Each row of a before or after table is a point. One or more steps were done to the points. Then noise was added and the rows were shuffled. The steps act on columns, c1 being the first. What was done? A step turns or swaps two columns, mirrors them in a line or flattens them onto one, adds a multiple of one to another, or multiplies or shifts one. Angles are multiples of 10 degrees, from the lower column toward the higher: turns from -170 to 170, lines from 10 to 170 but not 90. Use the fewest steps. Two steps may share a column if one is a turn and the other turns, adds or multiplies; they go together, in the order done. Otherwise the lowest column goes first.

Before (10 x 3):
[[-2.1 -5.5 -2.5]
 [-2.3 -4.4 -0.1]
 [-3.7 -3.4  0.5]
 [ 0.1  3.9  2.0]
 [-3.2  5.1  2.0]
 [-0.3 -8.8  0.9]
 [ 0.9  0.7  4.1]
 [ 1.1 -1.6 -0.6]
 [ 0.1 -4.9  2.3]
 [-2.1 -0.7 -1.7]]
After, 10 rows:
[[ 0.1  2.0 -4.5]
 [-3.6  2.2  5.1]
 [-1.7 -2.0 -0.9]
 [ 1.0 -0.2 -1.3]
 [-2.2 -2.2 -5.9]
 [-3.5 -0.3 -4.1]
 [ 0.0  2.0  3.4]
 [-4.4  0.8 -4.0]
 [-0.3  1.1 -8.5]
 [ 1.5  4.4  0.6]]
Steps: swap c2 and c3

Before:
[[ -0.5  -1.3  -3.3  -0.2   1.7   3.6]
 [ -1.5  -2.4   1.0  -2.6   5.7   4.1]
 [ -0.3   0.2   2.4   1.5   1.9   3.5]
 [  5.1  -2.8   2.8   4.0   2.8   1.4]
 [  2.3   2.5   3.1   1.2   3.7  -2.4]
 [  3.3   1.6   2.0   0.6   1.5   2.4]
 [ -1.2   1.2  -1.0  -0.1   3.1   3.1]
 [ -0.9   2.5  -2.5   3.5   2.4   3.7]
 [ -1.1   1.8  -5.9  -2.8  -2.5 -13.3]
 [  2.1   1.9  -0.6  -2.6   1.5   3.0]
 [  7.2  -6.8   3.1  -1.6   5.6   2.7]
 [ -1.4   2.9   0.7  -2.9  -2.2   2.0]
 [ -1.6  -2.0  -0.1  -0.3   0.3   4.1]
 [ -0.7   2.9   2.4  -1.7  -0.6  -3.2]]
After, 14 rows:
[[  2.7  -1.8  -0.4   1.1  -1.5   4.2]
 [  1.3   0.5  -0.6   0.3   4.3   1.7]
 [  2.1  -3.3  -4.3   3.3  -1.1   1.0]
 [  1.6  -3.1  -2.9  -0.2  -0.4   1.6]
 [  1.5   1.0  -3.0  -1.3  -1.0   3.3]
 [  4.8  -2.1  -2.2  -1.5   2.4   1.6]
 [  5.1  -4.2   4.1   1.3  -0.7  -0.2]
 [  9.9  -1.4   0.6  -6.8  -5.7   4.0]
 [  8.2  -0.9   1.4   0.1  -5.5   2.8]
 [  1.6  -3.9  -1.6  -5.1  -1.9   3.8]
 [  3.0  -1.1  -5.2  -1.4  -1.3   0.9]
 [  6.2  -1.9  -0.1   1.0   0.0   3.2]
 [  2.4  -0.7   3.9   1.0   3.1  -0.7]
 [  2.1   1.0   3.9  -0.2   3.8 -14.1]]
Steps: shift c1 by 3.0; turn c2 and c5 by 120 degrees; turn c4 and c5 by -40 degrees; turn c3 and c6 by 40 degrees

Before (8 x 11):
[[ 1.4 -0.4 -2.7  3.6 -7.6  1.1  6.2 -3.7 -1.4  4.9 -1.2]
 [-4.0 -0.6  2.8  0.6  4.7 -0.6  3.1  1.1  3.0 -1.1  3.7]
 [-4.4 -1.4  4.1 -1.4  1.2 -4.2  0.1 -2.0  3.4 -4.9  6.6]
 [ 1.4 -1.3 -2.3  6.0 -2.1 -0.8  1.5 -1.6  0.1  1.4 -2.1]
 [-2.8  1.8  2.3  0.0  2.1 -3.7  4.8 -1.7  6.0 -3.1  1.8]
 [-6.7  1.6 -3.0 -1.7  0.1 -1.9 -8.7 -0.5 -0.4  4.0 -2.8]
 [-0.1  0.6  0.7  1.2 -2.7  2.1 -0.1 -0.6 -0.8  0.1 -3.3]
 [ 1.5 -0.6  2.2  2.5 -0.9 -2.9  3.3  0.6 -0.9  3.6 -3.2]]
After:
[[ -2.7   4.8   2.5  -2.7  -0.7  -3.8  -0.2   3.2  -3.5  -3.0   0.8]
 [ -0.5  -0.1  -1.4  -1.7   0.9   2.5   2.9  -2.8  -0.1   0.5  -3.2]
 [ -7.1   1.6   0.1  -4.9  -1.3  -2.3 -11.3  -0.8   3.5   3.9  -2.2]
 [ -3.8   1.3   0.7  -2.5  -2.6  -1.2   2.4   2.3  -4.1  -1.2   5.3]
 [  1.3  -0.8   2.8   2.9   0.3  -0.5   0.4  -0.4   1.3   1.2  -3.4]
 [  1.3  -1.4  -1.6  -0.5  -0.9  -3.2  -0.9  -2.2  -1.8   2.9  -2.3]
 [ -3.7   1.1   0.7  -3.9   2.3  -3.7  -5.6   6.5  -4.8  -4.8   3.2]
 [  1.2  -1.6   0.8   0.4   5.7   1.0   8.0  -0.6   2.9   5.1  -6.4]]
Steps: turn c2 and c9 by -40 degrees; turn c3 and c9 by -120 degrees; shift c4 by -3.0; turn c5 and c11 by -150 degrees; turn c8 and c11 by 140 degrees; add 1.5 times c6 to c7

Before:
[[-3.4  1.4  0.5  2.6 -1.3 -1.3  3.2  0.7  5.3  1.4  0.9 -0.1  0.0  3.2]
 [-5.9  0.6  3.9 -1.7  0.9  1.7  3.7  2.2  2.8  1.0  3.4 -2.9 -0.3 -1.3]
 [-4.4 -1.6  2.6  2.2  5.3  1.7  2.5  2.8  2.1 -1.0 -1.1 -5.0  2.7 -1.9]
 [ 3.7 -1.8 -6.7 -4.3 -3.0 -2.2 -3.9  2.2 -3.2 -4.8 -3.5  3.0 -6.7 -0.3]
 [-5.1 -1.0 -0.1 -0.2  0.8  1.9  5.0 -0.1 -0.2  2.9 -1.2 -0.2 -1.6  3.1]
 [ 0.5  2.2 -2.1 -5.9  2.0 -4.3 -5.1  3.6 -1.8 -1.7 -6.8 -2.7 -3.8 -3.2]
 [ 0.9  0.0 -2.8 -3.5  3.6 -3.7  3.6  6.9 -4.6 -0.8 -2.0 -5.0 -0.3 -3.4]
 [-0.9  0.4  2.2  0.4  3.5  3.1  2.4  1.1  4.9  4.4  0.2 -4.2 -1.6 -1.6]
 [-1.8  0.2 -0.1 -1.2  0.1 -3.1  3.8 -4.1  3.3 -3.7 -0.1 -1.0 -5.4  2.6]]
After (9 x 14):
[[ 5.6 -0.8  3.8 -1.9  0.8  1.2  5.1  2.4 -2.6  2.0  3.5 -2.9  1.2  1.2]
 [ 3.0 -1.1  2.1  0.7  3.4  1.5  3.0  0.9 -5.0 -3.3  0.0 -3.9  1.5  2.7]
 [-1.3 -3.3 -2.4 -5.9  4.3 -4.7 -6.6  3.4  1.7  1.5 -6.5 -2.3 -1.1  0.0]
 [ 5.9  2.0 -0.2 -0.5  1.6  2.7  6.5 -0.3  0.4  0.2 -1.3 -0.2 -0.3 -1.4]
 [-5.7  1.3 -6.7 -4.3  4.1 -2.5 -4.6  2.2  6.2  2.1 -3.3  3.0  2.4 -0.4]
 [ 3.7 -0.3  0.8  2.7 -0.6  0.3  4.3  0.4 -3.5  0.6  0.9  0.0  3.7 -3.7]
 [-0.3  0.7  0.0 -1.0  4.6 -1.4  5.3 -4.1 -0.4  4.3 -0.1 -0.9  4.2 -3.2]
 [-1.3 -0.8 -3.0 -3.7  2.0 -4.7  4.8  6.7  1.7  0.4 -2.2 -5.1 -5.4  0.6]
 [ 3.1  1.3  2.3  2.1  0.1  0.5  3.3  3.0 -5.3  3.1 -1.2 -5.0 -3.3  2.8]]
Steps: turn c1 and c10 by -150 degrees; turn c2 and c14 by -160 degrees; turn c6 and c14 by 30 degrees; turn c5 and c13 by 60 degrees; turn c9 and c13 by 140 degrees; multiply c7 by 1.3
